Rows are points. Each copy is the shape, with its points in the same order, turned, moved and blurred by noise. Is it also mirrored, or only turned?

Shape (7 x 2):
[[ 0.89 -1.84]
 [ 2.59 -2.60]
 [ 1.22 -1.34]
 [-1.73  0.53]
 [-0.65 -1.47]
 [-1.88  3.42]
 [ 1.94  0.69]]
Copy 1:
[[ 1.61  1.23]
 [ 1.82  3.10]
 [ 1.13  1.38]
 [ 0.22 -2.01]
 [ 1.67 -0.19]
 [-2.43 -3.23]
 [-0.93  1.55]]
Copy 1 is: only turned
Copy 2 (7 x 2):
[[-0.38 -1.12]
 [ 0.08 -3.31]
 [ 0.38 -1.24]
 [ 0.38  2.04]
 [-0.39  0.12]
 [ 2.90  3.49]
 [ 2.85 -1.19]]
Copy 2 is: only turned

Shape, 9 rows:
[[-0.97 -1.57 -0.04]
 [ 0.41 -1.18 -0.23]
 [ 1.08 -2.23  1.48]
 [-1.68  0.03  1.15]
 [-2.28  2.20  1.11]
 [-0.48 -1.10 -4.27]
 [-2.66  1.75  3.15]
 [ 0.84 -0.97 -3.17]
 [ 0.64  2.18  0.57]]
Copy 1:
[[ 0.01  0.89  0.62]
 [-0.21 -0.21 -0.21]
 [ 0.82 -1.21  1.08]
 [ 1.54  1.74 -0.57]
 [ 2.15  2.31 -2.58]
 [-4.32  1.06 -1.62]
 [ 4.04  2.55 -1.87]
 [-2.91 -0.38 -1.30]
 [ 1.60 -0.44 -3.35]]
Copy 1 is: only turned
Copy 2 (9 x 3):
[[ 0.75 -0.30  1.53]
 [ 1.23 -0.43  0.01]
 [ 1.84  1.42  0.02]
 [-1.25  0.62  1.23]
 [-3.14 -0.18  0.95]
 [ 1.74 -4.54  0.61]
 [-3.52  1.50  1.61]
 [ 1.80 -3.17 -0.81]
 [-1.96 -0.16 -1.67]]
Copy 2 is: only turned
Copy 3, 9 rows:
[[ 0.61  1.01  1.39]
 [ 1.09  0.73 -0.05]
 [ 3.17  1.34  0.59]
 [ 0.66 -0.40  1.99]
 [-0.10 -2.31  2.97]
 [-3.11  2.02 -0.83]
 [ 2.11 -2.26  4.19]
 [-1.59  1.53 -1.66]
 [ 0.98 -2.48  0.20]]
Copy 3 is: mirrored

Shape (8 x 4):
[[-2.65  0.35  0.90  2.00]
 [-0.44  1.39  0.15 -2.45]
 [ 1.28 -1.74 -2.11 -1.28]
 [ 1.30 -1.71  0.56  1.27]
 [ 2.23 -3.72 -0.35  3.73]
 [ 0.96  2.30  0.26  1.91]
 [ 1.11  2.77 -1.83 -1.31]
 [ 1.16  0.50 -2.79 -0.90]]
Copy 1:
[[-1.05  0.80  2.33  1.44]
 [ 2.68  1.64  0.92 -1.59]
 [-0.34  1.54 -0.31 -3.92]
 [-1.29 -0.91 -0.51 -1.59]
 [-4.68 -1.74 -1.44 -1.25]
 [ 0.24  0.75 -2.13  1.58]
 [ 2.28  3.40 -2.10 -0.91]
 [ 0.35  2.66 -1.67 -2.35]]
Copy 1 is: only turned
Copy 2:
[[-0.15  3.27  0.14 -0.11]
 [-0.61 -0.97  2.95 -0.29]
 [-1.88 -2.82 -0.78 -0.56]
 [ 0.34 -0.82 -1.91  1.73]
 [ 0.32 -0.58 -5.15  1.44]
 [ 2.74  0.55  0.00 -1.19]
 [ 0.98 -1.93  2.02 -2.49]
 [-0.44 -2.44 -0.03 -2.16]]
Copy 2 is: only turned
Copy 3 (8 x 4):
[[-0.15  3.19 -2.15  1.89]
 [-2.00  0.91  1.20 -0.67]
 [-0.67 -2.00  1.37  2.14]
 [ 2.24  0.12  0.28  2.01]
 [ 4.20 -1.19 -0.80  4.29]
 [ 1.09  0.50 -2.22 -1.04]
 [-1.83 -1.29 -0.53 -1.77]
 [-1.50 -2.14 -0.16  0.54]]
Copy 3 is: only turned
Copy 4:
[[-1.13 -2.48  1.85 -0.70]
 [-1.09  2.17  1.04  0.34]
 [ 1.18  1.42 -2.81 -0.87]
 [-1.01 -1.34 -2.47  0.34]
 [ 0.57 -3.84 -4.48  0.36]
 [ 0.17 -1.46  0.58  2.47]
 [ 0.95  2.55  0.75  2.42]
 [ 1.79  1.59 -1.12  0.62]]
Copy 4 is: mirrored

Shape:
[[ 2.23 -1.76  0.17  2.71 -0.02  3.50  0.73 -0.03]
 [-2.39  1.97 -0.78 -1.95  0.88  3.29 -1.36 -1.41]
 [-1.27 -0.47  3.00 -1.73  1.23 -2.44  3.09  2.42]
 [-2.05  2.78  1.94  0.42 -1.44 -1.92  2.98 -1.46]
 [ 1.31  1.39 -1.02  1.19  1.06 -1.57 -0.68 -1.62]
 [ 1.94 -0.76  0.13  2.05 -4.55  1.20  0.52 -1.51]
 [-2.88 -1.48 -2.30 -1.01 -2.51  0.79  0.96  2.07]
 [ 1.21  1.22  2.29  1.77 -3.31 -2.08  2.04 -0.40]
 [ 0.38 -1.61  2.71  0.36 -0.76  3.27 -0.88  1.79]
 [-1.53  0.60 -1.49  2.90 -0.35 -1.10  1.15  2.49]
 [ 1.19 -2.15 -0.39  1.24  1.29  1.42 -0.70  1.75]
 [ 2.16 -1.04  1.92 -2.34  0.39 -1.70  2.35  1.31]
 [-0.13 -2.46  0.49  0.87 -0.97  0.21  0.16 -0.93]]
Copy 1, 13 rows:
[[-0.26 -3.19  3.28  0.79  0.94 -1.69 -1.67  2.63]
 [-3.44 -1.79 -1.23 -2.15  0.25  1.28 -2.98 -0.41]
 [ 2.19  3.13  1.13 -2.39 -0.92  0.71  1.53  0.49]
 [ 0.19  2.56  1.49 -2.50  3.61 -0.30 -0.25 -2.82]
 [ 1.22 -0.80 -0.81  1.34  1.42 -1.75 -1.97 -1.99]
 [-1.18 -2.91  3.69  0.23  2.92 -3.08  1.05 -1.11]
 [-3.50 -0.35  2.17  1.05 -0.38  2.37  1.85 -0.89]
 [ 1.10  0.88  3.27 -1.22  2.30 -3.06  1.21 -2.70]
 [-1.95 -1.39  2.48 -1.71 -1.24 -2.30 -0.41  2.70]
 [-0.89  2.36  2.43  2.66  0.42 -0.09 -0.99 -0.95]
 [ 0.05 -1.71  1.18  1.71 -1.24 -1.31 -0.86  2.30]
 [ 3.56 -0.37  1.15 -2.03 -1.26 -0.10  1.61 -0.32]
 [-0.50 -1.33  0.97  0.48  1.80 -1.12  1.60  1.05]]
Copy 1 is: only turned
Copy 2:
[[-1.89 -1.79 -0.02 -2.54 -1.92  1.98 -1.71 -1.15]
 [-2.78 -0.10 -2.90  2.05  0.69 -0.29 -1.40  3.22]
 [ 3.66  0.26  3.36  0.79  1.17 -1.87 -0.01  1.62]
 [ 0.51 -2.40  0.36  1.06  0.80 -5.66 -0.12  0.30]
 [-0.30 -0.23 -2.60 -0.50  2.52 -1.34 -1.04 -2.09]
 [-0.93 -3.29 -2.17 -3.84 -1.96 -1.53  1.39 -0.78]
 [ 0.95 -1.33 -1.31  2.16 -2.37  0.57  3.13  1.56]
 [ 1.95 -3.08 -0.44 -2.75 -0.28 -4.02  0.20 -1.07]
 [ 0.31 -2.57  0.02 -2.14 -1.12  2.04 -1.50  2.89]
 [ 2.20 -2.55 -0.89  2.17 -0.73 -0.28 -0.12 -2.23]
 [ 0.40 -0.78 -0.57 -0.88 -0.01  3.30 -0.77 -0.62]
 [ 2.59  1.84  1.54 -2.39  0.59 -1.24  0.34  0.69]
 [-0.53 -2.03  0.23 -1.59  0.54  0.48  1.51 -0.17]]
Copy 2 is: only turned
Copy 3, 13 rows:
[[ 0.76 -1.68  3.73  2.42 -0.16 -2.00  3.86 -0.02]
 [ 2.51  3.07  1.01 -0.94 -3.91 -0.19  2.03 -1.16]
 [-2.19 -0.58 -0.72 -3.49  1.18 -0.11  0.22  2.88]
 [-0.90 -2.12 -3.55 -1.01 -2.79 -0.63  1.08  0.75]
 [ 1.83 -0.11 -1.69  1.97  0.83  0.30  1.54 -1.38]
 [-0.17 -4.24  1.79  2.81 -2.30 -1.36  0.75 -2.06]
 [-0.36  0.07  2.80  0.83 -3.34  1.86 -1.41  2.11]
 [-1.30 -4.19 -1.71  0.77 -0.67 -1.95 -0.11 -0.33]
 [-1.17  0.35  4.18 -0.22 -0.79 -3.13  1.43 -0.48]
 [-0.24  0.06 -0.42  3.02 -0.62 -0.37 -0.02  3.23]
 [ 0.47  0.74  3.32  1.86  1.39 -0.69  1.78  0.56]
 [-0.09 -2.29  1.06 -2.77  2.29  0.11  0.14  0.60]
 [-1.46 -1.03  1.88  1.24 -0.65  0.52  1.80 -0.96]]
Copy 3 is: only turned
Copy 4, 13 rows:
[[ 0.37  3.12  2.33  2.14  2.14  2.38 -1.84  0.39]
 [-0.93  0.26  0.38 -2.80  2.22 -2.23 -2.33 -3.07]
 [ 2.37  0.05 -2.26  1.51 -1.10 -3.02  2.12  0.64]
 [ 2.19  1.22 -1.96  0.84 -3.30 -2.27 -2.60 -1.86]
 [-0.86  1.98 -3.32 -0.01 -0.07  2.09 -1.23 -1.61]
 [ 0.33  3.75  2.70 -0.18 -2.63  2.42 -2.62 -0.35]
 [-2.22 -1.88  2.61 -0.25 -2.17 -1.34 -0.51  0.33]
 [ 1.71  4.21 -1.01  1.27 -4.14  0.27 -1.46 -0.39]
 [ 1.00  3.07  3.22  0.74  1.66 -0.58  1.39 -1.18]
 [-2.52  0.85 -0.82  3.19 -1.45 -0.81 -0.42 -1.14]
 [-1.18  1.65  1.12  1.52  1.96  1.40  0.97  0.18]
 [ 2.50  1.95 -1.79 -0.49 -0.62 -0.70  1.84  2.51]
 [ 1.30  0.49  1.10  0.19 -0.49  1.95 -0.37 -0.40]]
Copy 4 is: mirrored

Shape (15 x 9):
[[ 1.33 -2.80 -0.72 -0.20  2.84 -1.31  1.59  1.05 -1.05]
 [ 2.51 -0.17 -0.91  1.08 -1.75 -0.97 -1.02  1.71 -1.71]
 [-0.70  1.27  1.85 -0.08 -0.68  0.64  0.61  4.03 -3.07]
 [-0.50 -4.43  2.69 -3.32  0.13 -0.61 -2.03  1.84  2.72]
 [-4.12 -0.50 -1.21 -1.12 -0.60 -0.51  2.10  1.63 -1.04]
 [ 4.02 -0.48 -0.35  1.35  1.12  0.69 -0.29 -0.24 -2.50]
 [-2.55 -1.12 -1.88  0.63 -2.02  4.68  0.18 -1.73  2.22]
 [-2.47  1.73 -1.88 -2.55 -0.45 -0.44  2.32 -2.90  3.71]
 [-1.30 -0.45  1.00 -1.00  1.10 -1.63 -0.93  0.63  1.53]
 [ 0.51 -0.81 -0.94  0.59  0.33 -2.40  1.18  0.06  1.86]
 [-1.48  2.81 -0.02 -1.16 -0.73 -2.10 -3.18  3.32 -0.06]
 [ 1.05  0.30  2.33 -0.18  0.06  1.86  1.75  0.62  2.28]
 [-1.79 -0.56 -0.71  2.89  0.56 -3.57  0.05 -2.06  0.44]
 [ 1.78 -1.08  0.55 -0.17 -0.03  0.15  1.88 -1.85  0.53]
 [-4.01 -2.99  0.78 -1.82 -0.12 -1.99  0.13 -1.40  1.50]]
Copy 1 (15 x 9):
[[ 0.67 -1.48 -3.91  1.54  1.21  1.75 -0.58 -1.19  0.19]
 [ 0.54  0.35  0.67  2.11  2.35 -0.29 -1.12 -3.81  0.53]
 [-3.60  1.85  0.53  0.84  0.98  0.40 -2.79 -1.23  2.08]
 [ 0.46  2.23 -1.23  4.02 -4.56  3.15 -0.29 -1.79 -1.82]
 [-1.72  2.88 -1.86 -2.85  0.28 -0.09 -1.17 -1.07 -1.46]
 [ 1.33 -1.76 -0.61  2.39  2.95  0.42 -1.32 -0.98  1.73]
 [ 3.69  3.95  1.38 -2.49 -1.14  0.09  1.72 -0.02  1.84]
 [ 0.73  1.37 -0.21 -3.08 -1.42 -1.92  3.63  2.62 -3.12]
 [-0.63 -0.78 -0.12  0.54 -2.10  0.72  0.30 -1.57 -2.03]
 [ 0.59 -0.57 -1.41  0.89 -0.40 -0.51  1.55 -2.09 -0.72]
 [-3.66  0.26  3.27  0.62 -0.06  1.28  0.47 -3.49 -1.52]
 [-0.05  0.95  0.53  1.89 -1.45 -0.19  0.98  1.48  2.31]
 [ 0.92 -2.44 -1.01 -1.60 -1.13 -2.81  0.00 -3.13 -1.37]
 [ 2.20 -0.31 -1.29  1.54 -0.03 -1.50  0.21  0.84  0.87]
 [ 1.04  1.58 -1.91 -0.82 -4.10 -0.11 -1.26 -0.88 -3.86]]
Copy 1 is: mirrored
Copy 2:
[[ 0.03 -1.71 -0.17 -0.78 -3.06 -2.78  0.45  1.05 -0.58]
 [-1.00  1.75  2.06 -0.96 -2.08  1.90 -1.25  2.59  0.04]
 [-0.50  0.34  1.09  1.84  0.08  1.39 -2.50  0.78 -3.70]
 [-4.72 -2.41  0.75 -2.31  3.13 -2.79 -0.27  0.94 -0.18]
 [-0.30 -2.14 -2.19  1.62 -0.15  2.13 -0.17 -2.11 -0.99]
 [ 1.25  2.05  2.95 -1.54 -2.52 -1.10  0.30  2.09 -0.37]
 [ 2.60  0.35 -1.12 -4.24  2.49  1.52 -1.60 -1.97  2.34]
 [-0.41  0.48 -1.81  1.13  0.99  0.34  0.55 -3.61  5.43]
 [-3.10  0.00  0.60 -0.70 -0.34 -1.25 -0.27 -1.96 -0.07]
 [-2.15  0.35 -0.74 -1.24 -2.58 -0.85 -0.05 -0.24  2.15]
 [-3.93  0.15  3.68  1.43 -0.12  2.28 -2.57 -1.30 -0.03]
 [ 0.26  2.15 -0.78 -0.41  1.44 -3.12 -2.82 -0.09  0.79]
 [-2.91  2.05 -1.80 -2.16 -3.33  0.69  1.69 -2.51  0.29]
 [ 0.69  2.00 -0.33 -0.66 -0.47 -1.76  1.08  1.24  1.38]
 [-3.28 -1.42 -2.46 -1.85  1.70 -0.53  2.47 -2.10  0.49]]
Copy 2 is: mirrored

Shape (16 x 11):
[[-1.37  0.48  0.60 -0.71  0.00  3.73  2.14  1.08 -0.70 -2.00  0.61]
 [-1.14  5.19 -0.25  1.92  1.26 -0.91  0.73  0.58 -0.31  0.67  2.65]
 [ 0.56  0.18 -0.43  3.68  0.67  0.80  1.20  0.83 -1.02  0.66  1.43]
 [ 0.28 -1.40 -1.63  0.74 -0.70 -0.22  7.20  0.22 -0.51  0.34  4.46]
 [-1.67 -1.29 -0.33 -2.40 -1.13 -0.84  0.78 -1.76 -0.90 -1.58 -0.72]
 [ 0.31  0.72  0.54 -1.71  0.11  0.51  0.83 -0.44 -1.16  0.00  2.75]
 [-0.92 -0.50 -0.15 -3.12  0.66  2.04  0.21 -7.37 -0.45 -1.06  3.08]
 [-1.82 -0.52  0.62 -3.07  1.19 -0.26  0.47 -0.53  3.39  1.02 -0.26]
 [ 7.38  1.73 -0.76 -1.89  0.70 -1.20  0.37 -0.32  0.60 -0.57 -0.39]
 [ 0.06 -1.22 -0.43 -3.26  0.27  0.05  3.03 -5.68 -1.52  1.28  0.25]
 [-2.13  0.38 -3.98  0.17  0.45  1.96  0.74 -2.77  0.57  0.72  0.71]
 [ 0.82 -1.42 -2.53 -0.47  0.65  3.26 -0.26  0.94 -1.00  0.13  0.36]
 [ 2.17 -0.14  0.59 -2.53  0.92  0.15  0.06 -0.34 -0.82  0.62 -0.61]
 [ 1.18 -0.50 -2.37 -3.00  1.25  0.14  0.09  0.48  0.82  0.81 -0.84]
 [-0.16  0.06 -0.89 -1.72 -3.46  0.73  0.84 -1.95 -0.49  0.78  0.06]
 [ 2.20 -1.28  0.29 -1.74  0.48 -0.26  0.78  1.21 -1.08 -0.80  0.29]]
Copy 1, 16 rows:
[[-2.05  0.65 -2.44 -1.01 -0.22  3.66  1.30  0.62  0.55  0.76  0.00]
 [ 0.19 -1.90  3.14 -1.28  0.15  3.25  0.42 -1.26  2.02  1.03  3.92]
 [-0.88  0.78  0.52 -2.67  0.63  0.58 -1.11 -1.69  0.99  3.04  1.59]
 [-1.34 -0.72 -0.45  1.01  5.53  2.29 -1.40 -0.06  3.47  4.06 -1.48]
 [-0.27 -2.22 -1.78  0.30 -0.87 -0.43  0.72  1.68  1.15 -0.69 -1.98]
 [-0.95 -0.92  0.40  0.93 -1.18  2.60 -1.14  0.46  1.47  1.25 -0.67]
 [-2.26 -0.87 -0.41  0.47 -3.83  1.52 -2.07  3.41  6.52 -0.87 -2.50]
 [ 2.07  1.90  0.28  1.84 -0.52  1.24  0.52  0.68  1.44 -2.64 -0.93]
 [-2.77 -1.07  1.06  1.15  0.20  0.87 -6.66  0.34 -2.44 -2.15  1.38]
 [-0.94 -1.19 -2.61  2.45 -1.05 -0.74 -2.49  3.11  4.98 -0.23 -0.71]
 [ 1.80 -0.30 -1.64 -2.92 -0.31  1.87 -1.83  1.01  4.33 -0.52  0.05]
 [ 0.40  1.14 -2.40 -2.36 -1.33  2.40 -2.64  0.58 -0.38  1.79 -0.82]
 [-0.49 -0.13 -0.65  1.49 -2.11  0.44 -2.64  1.06 -0.98 -0.12  0.62]
 [ 1.81  0.24 -1.15  0.19 -0.45  1.60 -3.01  1.79 -1.00 -1.11 -0.24]
 [-0.14 -2.24 -2.81  0.60 -0.92  0.88 -1.55 -1.27  2.19 -0.48 -1.33]
 [-1.27 -0.35 -0.41  0.91 -0.31  0.60 -1.94  0.98 -1.85  1.08 -0.96]]
Copy 1 is: mirrored
Copy 2 (16 x 11):
[[ 2.38  0.13  0.46  0.06 -1.29 -1.80 -1.46  1.74  1.95  1.04  3.35]
 [ 1.39  1.23  1.60 -0.45  2.76  1.24  0.66 -3.10  4.12  0.19  1.31]
 [ 0.96  1.71 -1.86  0.21 -0.67  0.93  1.94 -0.61  2.81  1.62  0.96]
 [ 2.76  3.22 -1.31 -0.83 -1.19  3.97 -0.77 -1.22 -1.35  3.65  4.97]
 [ 0.25  0.91  0.40 -1.60 -1.08 -1.59 -1.29  0.24 -2.64 -1.66  1.39]
 [ 0.30  1.28  1.12 -2.56  1.02  0.06  0.19  0.87  0.67  0.80  2.84]
 [ 3.79  0.02  0.29 -7.00  0.13 -1.54  1.53  1.00 -1.86 -2.46  3.62]
 [ 1.01 -1.43 -1.36 -1.68  2.94  0.01 -3.02  1.22 -1.19 -1.13  0.67]
 [-3.57 -2.81  1.61 -3.98 -1.84  4.46  0.42  1.07  1.43  0.78  0.00]
 [ 1.05 -0.66 -0.71 -3.79 -0.45  0.63  1.50  0.14 -3.81 -2.47  4.68]
 [ 4.39  1.28 -0.95 -1.15 -0.15  1.26  0.69  0.72  0.33 -3.38  1.27]
 [ 0.87  1.44 -1.11 -0.57 -1.65  0.76  0.26  3.90  2.00 -0.99  1.38]
 [-2.18 -1.01 -0.06 -2.14  0.08  0.57  0.11  1.91  0.15 -0.66  1.94]
 [-0.86 -0.31 -0.48 -1.33  0.10  2.23 -1.68  2.68  0.20 -2.28  0.85]
 [ 1.50  0.18  1.92 -0.62 -0.38  0.25  1.33  1.46 -2.65 -0.56  1.12]
 [-2.35  0.54 -0.31 -1.80 -1.14  0.52 -0.93  1.76  0.36  0.91  1.65]]
Copy 2 is: only turned
